Every row gives one point. To make a cloud, some directions were put in groups of two or more. Within a group, all points are equally far from the middle, so they leave a hole (a ring in 2 directions, a hollow ball in 3). The other directions are filled evenly. Then the cloud was stretched, turned, moved and blurred a little. Count the holes, and give their numbers of directions, smallest first.

Cloud (21 x 3)
| -42 |   4 | -33 |
| -68 | -51 |  33 |
|  33 |  40 |  -8 |
|  12 |  48 |  44 |
| -42 | -49 |  46 |
| -81 |  -3 |  20 |
| -25 |  61 |  64 |
| -73 | -33 |  56 |
|   3 |  66 |   6 |
| -51 |  38 |   1 |
| -43 |  62 |  61 |
|  30 |  -3 | -50 |
|  33 |  30 | -29 |
| -55 | -19 | -26 |
|  34 | -18 | -37 |
| -83 | -27 |  35 |
|  25 | -27 | -49 |
| -83 | -26 |  47 |
| -72 |  27 |  73 |
|  31 |   2 |  12 |
|  -1 | -61 | -17 |
Holes: 1 (3)

Cloud (28 x 4)
|  32 |  52 |   1 |  32 |
| -19 |  61 |  -9 |  60 |
|  28 | -65 |  -3 | -22 |
| -44 | -11 | -46 |  68 |
| -66 |  15 |  -1 | -32 |
|  -1 |  51 | -25 | -42 |
| -42 |  -2 |  41 |  -8 |
| -31 | -78 | -20 |  31 |
|  -4 | -18 | -79 | -58 |
| -30 | -33 |  58 |  49 |
|  -4 |  56 | -61 |  18 |
|  41 | -15 | -76 |  37 |
|  22 |  59 | -14 |  -8 |
| -33 |  23 | -49 | -60 |
|   8 |  39 | -82 | -15 |
|  15 | -17 |  35 |  99 |
|  16 | -52 |  10 |  97 |
|  65 |  17 |   0 |  14 |
| -23 |  51 |  13 |  75 |
|   8 |  64 | -33 | -13 |
|   7 |  66 | -14 |  33 |
|   8 | -26 | -81 | -53 |
| -57 | -48 | -41 |  -8 |
| -16 | -42 |  48 |  16 |
|   4 |  55 |   9 |  62 |
| -27 | -11 |  57 |  85 |
| -78 | -25 | -31 |  23 |
|  -3 |   2 |  45 |  97 |
Holes: 2 (2, 2)

Cloud (52 x 6)
|  -8 |  15 |  51 | -36 | -61 |  21 |
| -29 | -13 | -23 |  44 |  35 | -50 |
|  -5 | -45 |  24 | -77 | -25 |  11 |
| -30 |  37 | -39 |   4 |  21 | -60 |
| -31 |  -7 | -10 |  58 |  32 |  13 |
|   4 |   5 | -66 | -16 |  38 | -18 |
| -77 |  35 |  40 | -17 |   7 |  -1 |
| -69 |   7 |  11 |  41 | -38 | -43 |
| -47 |  21 |  66 |  90 |   6 |  -7 |
| -22 |  50 |   6 |  17 | -50 |  82 |
|  19 |  39 |  43 |  82 |  -4 | -45 |
|  -2 |  79 |  50 |  49 |  -3 |  43 |
| -26 |   1 | 121 |  22 |  21 |  22 |
|  48 |  16 | -41 | -72 | -24 |  -6 |
| -46 |  21 |  69 |  90 |  11 |  -7 |
|  -6 |  23 |  81 | -53 |  34 | -11 |
| -63 | -13 |  37 |  67 |  23 |  -3 |
| -31 |   5 |  85 | -12 |  50 |  53 |
|  -3 |  28 |  27 |  48 | -36 | -81 |
| -26 |  -2 |   5 |  -8 |  45 |  76 |
|  44 | -60 |  20 |  15 |  14 | -29 |
|   3 | -13 | -72 | -10 |  11 | -38 |
| -20 |   8 |  91 |  22 | -52 |   5 |
|  -4 |  -2 | -42 |  47 | -25 |  18 |
|   5 |  64 |  24 |  29 | -43 |  66 |
| -17 |   4 |  47 |  74 |  50 | -59 |
| -24 |  21 | 116 |  22 | -13 |  24 |
| -58 | -57 |  64 |   3 |  34 |  -8 |
|   5 |  76 |  -9 |  61 |  -1 |  -4 |
|  19 |  -5 | -76 | -44 |  -9 | -31 |
| -63 |  -3 | -17 | -29 | -46 |   0 |
|  17 |  40 | -71 |  10 | -13 |  22 |
| -34 |  24 |   0 | -45 | -67 |  36 |
|  19 |  16 |  73 | -62 |   2 |  19 |
| -12 | -28 | -34 | -82 |  10 | -19 |
| -33 | -27 |  -1 |  40 |  32 |  37 |
| -84 |   8 |  69 |  52 |   2 |  12 |
| -30 |  74 |  36 |   5 |  36 |  37 |
|  47 | -31 |   8 |  17 | -13 |  31 |
|  -8 |  34 |   2 | -31 |  69 |  23 |
| -51 | -41 |  -2 | -66 |  -8 |  19 |
| -56 | -57 |   3 | -34 | -18 |   8 |
|  24 | -25 |  73 |  36 | -29 |   7 |
|  31 |  17 |  57 | -61 |  -8 |  47 |
|  12 | -56 |  61 | -30 |   2 | -57 |
| -75 |  -8 |  -8 | -33 | -32 |  16 |
|  37 | -28 |  69 |  41 |  43 | -14 |
|   2 |  73 |  53 |  49 |  26 |  26 |
|  58 |  67 |  20 |  16 |   7 | -31 |
| -28 | -22 |  47 |  47 |  50 | -76 |
|  43 | -49 |   8 |  11 |  44 | -10 |
|  23 |   2 | -51 | -38 |  37 |  44 |
Holes: 2 (3, 3)

Cloud (76 x 8)
|   19 |   31 |   40 |   -4 |  -39 |  -42 |   71 |   -4 |
|   54 |   25 |  -86 |   43 |  -26 |   44 |   -3 |    2 |
|   40 |   13 |  -36 | -117 |   -1 |   27 |   37 |  -21 |
|   12 |   51 |  -46 |   -8 |  -39 |  -45 |   14 |  -65 |
|  -14 |   -1 |    6 |  -41 |  -97 |  -84 |  -17 |  -42 |
|   21 |  -16 |  -84 |   27 |  -38 |  -72 |  -62 |   27 |
|    8 |  -47 |   21 |  -74 |    8 |   28 |   74 |  -75 |
|  -38 |   51 |   44 |  -32 |   27 |  -46 |   11 |   -5 |
|   17 |   31 |   -8 |  -64 |   45 |   20 |   90 |    6 |
|  -14 |   20 | -110 |   59 |   43 |   19 |    2 |    0 |
|   -7 |   41 |  -35 |   81 |   33 |  -74 |   -5 |   57 |
|   12 |   58 |   -7 |  -13 |   11 |  -37 |   87 |   28 |
|   68 |   -1 |  -14 |   -9 |   31 |  -29 |  -25 |  -19 |
|   67 |   31 |  -67 |  -29 |   56 |   -4 |   24 |  -31 |
|  -23 |  -43 |  -38 |   73 |   67 |  -44 |   19 |  -18 |
|   30 |  -19 |  -99 |  -19 |   65 |   20 |   22 |   -2 |
|  -69 |   -5 |    4 |    6 |   -7 | -110 |   30 |  -44 |
|    8 |   -7 |  -36 |  -41 |  -41 |  -67 |   74 |    1 |
|   34 |  -46 |  -66 |   77 |  -40 |  -13 |  -39 |   36 |
|   54 |    8 |  -69 |    1 |  -30 |  -77 |  -26 |   62 |
|   36 |  -56 |  -38 |   26 |   45 |   22 |   71 |  -28 |
|   28 |    9 |  -44 |   43 |   62 |  -53 |   54 |   14 |
|  -55 |   18 |  -10 |  -64 |  -66 |  -59 |    4 |  -60 |
|   46 |   27 |   58 |    0 |  -31 |  -71 |  -16 |   30 |
|   41 |    5 |  -63 |  -44 |   43 |   11 |   27 |  -76 |
|  -42 |  -37 |  -59 |  -50 |  -61 |  -17 |   16 |   -9 |
|  -14 |   21 |   61 |   21 |  -51 |  -69 |    5 |  -10 |
|  -29 |   43 |   -9 |  -52 |  -73 |  -62 |    7 |  -53 |
|  -43 |    9 |  -39 |  -52 |  -37 |   17 |  -35 |  -51 |
|   59 |   31 |  -24 |   19 |   44 |    3 |  -41 |    0 |
|   31 |   28 |   60 |    1 |    1 |  -87 |  -13 |   21 |
|    3 |   65 |  -59 |   35 |   -3 |  -79 |  -42 |   83 |
|   48 |  -61 |  -90 |   -4 |  -18 |   23 |   20 |  -22 |
|   21 |  -55 |  -63 |   26 |   44 |  -51 |    1 |   -1 |
|  -45 |   58 |  -49 |   55 |  -13 |  -82 |  -51 |   -6 |
|   65 |   51 |  -60 |  -19 |  -69 |  -35 |   -2 |    0 |
|  -33 |  -22 |  -20 |   17 |  -43 |    2 |  -56 |   53 |
|    9 |   13 |    1 |  -17 |   29 |  -69 |   38 |   73 |
|  -64 |   28 |    3 |   53 |  -37 |  -91 |  -17 |   -5 |
|  -49 |   33 |  -14 |  -39 |   24 |  -99 |   -4 |    6 |
|   -6 |   63 |  -33 |   48 |   17 |  -30 |  -26 |  -40 |
|  -51 |  -47 |  -35 |   97 |   25 |  -21 |   -8 |  -35 |
|   12 |   36 |  -40 |  -34 |   27 |  -71 |    3 |  -71 |
|    0 |   82 |   16 |  -34 |   31 |  -76 |   26 |  -16 |
|   31 |   -9 |  -17 |   35 |   10 |   74 |   39 |   13 |
|   11 |   20 |   31 |   53 |  -45 |  -69 |  -42 |    1 |
|  -21 |   60 |  -63 |  -14 |  -16 |  -52 |   50 |   25 |
|  -24 |  -38 |   56 |   27 |  -49 | -107 |  -23 |    6 |
|  -20 |   -7 |  -41 |  -55 |   38 |  -14 |   60 |   14 |
|   -8 |   11 |  -27 |  -21 |   56 |   42 |   46 |  -83 |
|    3 |  -50 |  -59 |   32 |  -45 |  -77 |  -61 |   -5 |
|  -10 |    5 |  -22 |   35 |   46 |    9 |  -70 |   -9 |
|   19 |   88 |  -60 |  -12 |  -17 |  -36 |    5 |   86 |
|  -20 |  -58 |  -34 |   74 |   64 |  -19 |   20 |  -15 |
|  -41 |   29 |  -76 |  -56 |  -26 |  -48 |   19 |   12 |
|  -24 |   16 |  -99 |   69 |   37 |   19 |  -39 |   19 |
|   10 |   -9 |  -31 |   -8 |  -87 |  -51 |   42 |   26 |
|   11 |   26 |   26 |  -75 |   42 |    2 |   84 |  -20 |
|  -16 |   37 |  -70 |  -14 |  -11 |   15 |  -22 |   67 |
|   23 |  -40 |   32 |  -91 |    6 |   -3 |    6 |  -29 |
|   55 |   31 |  -29 |  -64 |   -7 |  -25 |   12 |   88 |
|   17 |   76 |  -54 |  -23 |   28 |  -64 |   41 |   53 |
|   23 |   -5 |    1 |   65 |   -7 |   17 |  -20 |  -34 |
|   81 |  -48 |  -25 |   32 |  -19 |  -16 |   25 |   10 |
|   -6 |   38 |  -28 |  -43 |  -74 |  -87 |  -40 |  -33 |
|   54 |  -49 |   -3 |  -24 |  -50 |   61 |   25 |    5 |
|  -56 |  -36 |   28 |  -28 |   49 |   -2 |   34 |  -73 |
|   46 |   84 |  -31 |  -62 |   15 |  -24 |   35 |   69 |
|   10 |  -33 |    2 |  -70 |   47 |   28 |   64 |  -78 |
|    9 |   35 |   -6 |  -11 |   -4 |   61 |   -1 |   -5 |
|   10 |  -66 |  -31 |   53 |    1 |   25 |  -45 |   52 |
|   12 |   36 |  -65 |    2 |  -26 |  -34 |  -52 |  -54 |
|   -9 |  -76 |  -30 |   41 |   11 |  -81 |   -4 |  -27 |
|   31 |  -95 |  -41 |   48 |   -3 |    8 |    3 |   10 |
|  -23 |  -50 |    6 |   39 |  -13 |   19 |  -71 |   -1 |
|  -51 |  -31 |   29 |   51 |  -33 | -105 |    7 |  -11 |
Holes: 3 (2, 2, 4)

Cloud (96 x 9)
|  -47 |   10 |  -35 |   -2 |  -96 |  -24 |    0 |   60 |  -19 |
|   47 |   63 |  -48 |   -2 |  -36 |  -57 |    0 |    6 |  -32 |
|    2 |  -71 |   46 |   13 |   14 |  -25 |   -2 |  -23 |   -2 |
|  -14 |   35 |   10 |  -20 | -103 |  -41 |  -77 |  -17 |  -31 |
|   48 |   -6 |  -22 |  -43 |    4 |   -8 |  -56 |   34 |  -60 |
| -121 |   56 |   -8 |   43 |  -23 |  -22 |  -55 |   -2 |  -13 |
|   28 |  -14 |    6 |   77 |   49 |  -39 |   58 |   75 |    3 |
|   25 |   44 |  -68 |  -16 |  -17 |    7 |  -20 |    6 |   27 |
|   -8 |    3 |   22 |   68 |  -17 |   14 |  -34 |  -10 |  -31 |
|  -32 |   31 |   47 |  -19 |  -39 |  -42 |  -55 |  -17 |   67 |
|  -17 |    9 |   34 |  -51 |   66 |   10 |  -65 |  -29 |  -70 |
|   37 |   25 |  -26 |   42 |  -87 |    9 |   14 |    6 |   13 |
|   24 |  -74 |  -27 |   60 |  -15 |  -32 |   -1 |  -63 |  -19 |
|   48 |  -11 |  -12 |   59 |   44 |   11 |  -32 |  -11 |   20 |
|   93 |   77 |   -8 |   15 |    4 |  -40 |   81 |   25 |   63 |
|  -75 |   -9 |   29 |  -27 |    9 |   27 |  -30 |   17 | -100 |
|   13 |   16 |   69 |   -3 |   11 |  -15 |  -94 |   56 |  -24 |
|  -60 |   34 |   -6 |   50 |   -7 |  -20 |   22 |  -65 |  -18 |
|  -49 |   -5 |  -31 |   24 | -107 |  -20 |  -33 |   -8 |   17 |
|   64 |   13 |  -38 |  -28 |   -5 |  -46 |   86 |   37 |   14 |
|   18 |   83 |  -27 |    6 |   -4 |   12 |  -22 |   49 |   31 |
|   -9 |    4 |   41 |  -30 |  -37 |   42 |  -70 |  -50 |  -37 |
|   -6 |  -11 |   71 |   31 |   18 |  -15 |   -4 |   69 |  -17 |
|  -38 |   39 |    9 |  -30 |  -17 |  -23 |  -19 |  -53 |   46 |
|   63 |   43 |  -38 |   19 |  -22 |  -30 |   23 |    8 |   79 |
|   47 |   34 |   46 |   35 |   39 |   -9 |    3 |   50 |    1 |
|  -61 |   44 |   50 |  -61 |  -39 |   28 |  -16 |   69 |    1 |
|  -14 |  -29 |  -36 |   78 |  -44 |  -79 |   10 |   55 |  -39 |
|   61 |   13 |  -25 |   17 |  -38 |  -12 |  -21 |   20 |  -62 |
|  -22 |   -3 |   -2 |   68 |  -17 |  -35 |   41 |  -49 |  -24 |
|  -18 |  -54 |  -47 |   37 |   14 |  -30 |   55 |   -9 |  -51 |
|  -16 |   -8 |   -3 |  -31 |  -19 |  -79 |  -81 |  -14 |  -22 |
|  -25 |   61 |  -23 |  -24 |   33 |   45 |  -61 |   28 |  -11 |
|  -53 |  -13 |   31 |   10 |   53 |   37 |  -14 |   42 |   30 |
|  -69 |   42 |  -11 |  -94 |   21 |   60 |  -29 |   -2 |  -71 |
|  -22 |  -51 |   29 |   19 |   12 |  -33 |   69 |    4 |    0 |
|   19 |  -39 |  -49 |  -11 |   15 |   33 |   20 |   17 |  -72 |
|  -33 |   48 |  -37 |  -74 |   23 |   52 |   28 |    1 |  -40 |
|   22 |  -70 |  -20 |   53 |   -3 |  -22 |   -5 |  -67 |  -20 |
|  -26 |   22 |   32 |   -6 | -110 |  -13 |  -70 |   19 |   40 |
|  -41 |   67 |  -39 |  -43 |  -21 |   23 |  -91 |   29 |  -27 |
|   14 |   28 |  -37 |  -15 |  -22 |   -9 |   10 |    3 |   70 |
|  -64 |  -69 |   31 |    6 |  -24 |   60 |  -42 |    7 |  -12 |
|  -30 |  120 |  -35 |  -55 |   18 |   27 |   -6 |  -35 |  -21 |
|   47 |   -9 |  -37 |  -27 |  -52 |  -27 |   74 |   14 |  -30 |
|    2 |  -69 |   43 |   70 |  -48 |  -43 |    4 |  -16 |   12 |
|  -59 |  -10 |  -31 |   61 |    2 |   46 |   -4 |   10 |  -34 |
|   80 |   19 |  -59 |   25 |  -59 |  -21 |  -32 |   -3 |  -21 |
| -110 |   11 |   37 |   34 |   -5 |   30 |  -30 |  -39 |  -14 |
|  -16 |   64 |   17 |  -29 |  -73 |  -32 |  -22 |  -26 |  -30 |
|   -5 |  -26 |   22 |   22 |  -23 |  -86 |  -16 |   73 |   28 |
|    2 |   36 |   28 |  -10 |  -16 |    8 |   50 |   52 |  -64 |
|   50 |   75 |  -34 |   32 |  -11 |   -7 |   57 |   54 |   81 |
|  -72 |  -17 |   10 |   -9 |   37 |   23 |  -84 |  -71 |    3 |
|  -20 |   55 |  -13 |   40 |  -50 |  -86 |   44 |   45 |  -35 |
|  -70 |  -18 |   14 |   56 |  -63 |  -23 |   -1 |   29 |   58 |
|  -43 |   58 |   20 |  -10 |   62 |   16 |  -32 |  -53 |  -82 |
|  -77 |   28 |  -35 |   58 |  -20 |  -28 |  -63 |  -19 |   -9 |
|    6 |   87 |   -5 |  -29 |    8 |  -81 |   -1 |   35 |   -6 |
|   -4 |   -7 |    6 |   53 |  -12 |   52 |   14 |  -38 |  -14 |
|  -60 |   18 |  -14 |   19 |   24 |  -16 |  -66 |  -69 |  -22 |
|  -38 |  -44 |   -4 |   83 |  -86 |  -32 |   -7 |   35 |   70 |
|   39 |   84 |   14 |    0 |  -21 |  -50 |   -6 |   31 |   59 |
|  -71 |    1 |   40 |  -75 |  -30 |  -48 |  -16 |   10 |  -17 |
|  -10 |  -14 |   -7 |  -55 |  -51 |   15 |    9 |   29 |   29 |
|    2 |   15 |  -45 |   97 |   18 |   32 |   28 |  -16 |  -17 |
|  -27 |   13 |   11 |   15 |  -69 |  -98 |  -53 |   99 |   -7 |
|  -40 |  -31 |   -2 |   36 |   -7 |  -36 |  -28 |   -6 |  -79 |
|   16 |  -42 |   40 |   45 |   16 |  -26 |  -26 |   81 |   -9 |
|   17 |  -34 |   -3 |   49 |  -21 |  -91 |   -1 |   78 |   29 |
|  -45 |   20 |    1 |   47 |    0 |  -76 |   13 |   91 |   -5 |
|   -9 |    8 |  -40 |  -12 |  -19 |  -66 |   34 |  -11 |  -41 |
|  -56 |   62 |  -58 |   -8 |  -32 |  -11 |    6 |  -38 |   -2 |
|  -45 |   23 |   -9 |  -25 |  -31 |   37 |   -4 |   54 |  -64 |
|  -81 |    2 |  -23 |  -19 |  -30 |   -7 |  -41 |  -57 |   13 |
|  -50 |  -54 |   -7 |   88 |  -44 |  -32 |   35 |   76 |   18 |
|  -41 |   22 |  -22 |    2 |  -51 |  -49 |  -53 |   90 |   44 |
|  -14 |  -16 |   21 |   58 |   15 |  -14 |   14 |   92 |  -30 |
|   30 |   56 |   21 |   21 |  -51 |   14 |   37 |    2 |    7 |
|   31 |   41 |  -38 |   -3 |  -37 |   29 |   29 |  -44 |   -7 |
|    3 |   94 |  -58 |  -12 |   19 |   35 |    8 |   -5 |  -13 |
|   70 |   29 |    0 |   45 |  -47 |  -21 |   32 |   58 |  -31 |
|  -26 |  -86 |    6 |   40 |  -61 |  -50 |   22 |   17 |  -18 |
|    6 |   28 |  -22 |  113 |  -11 |  -49 |   48 |   34 |   85 |
|   58 |   47 |  -35 |   17 |  -22 |  -24 |   20 |   18 |   81 |
|  -19 |    4 |   35 |   40 |  -32 |  -37 |   32 |  -37 |   57 |
|  -26 |   36 |    6 |  -13 |  -75 |   30 |  -69 |   -6 |  -20 |
|  -32 |   59 |  -36 |  -36 |  -14 |   55 |   26 |  -21 |  -26 |
|   10 |   53 |  -15 |  -32 |    3 |   25 |  -68 |   25 |   28 |
|  -52 |  -37 |   12 |    9 |  -91 |  -19 |  -49 |  -20 |   55 |
|    5 |   43 |   20 |  -40 |   37 |   57 |  -10 |  -11 |   37 |
|  -55 |  -21 |  -57 |   25 |  -52 |  -38 |   51 |   21 |  -29 |
|  -26 |    7 |  -75 |  -23 |  -41 |  -15 |   48 |   10 |  -17 |
|   48 |  -65 |    7 |   20 |   38 |    1 |   -2 |  -41 |  -16 |
|  -66 |   40 |   64 |   57 |   16 |  -11 |  -54 |   13 |   29 |
|   70 |   50 |    5 |  -39 |   17 |    6 |   46 |  -31 |   11 |
Holes: 3 (2, 2, 3)
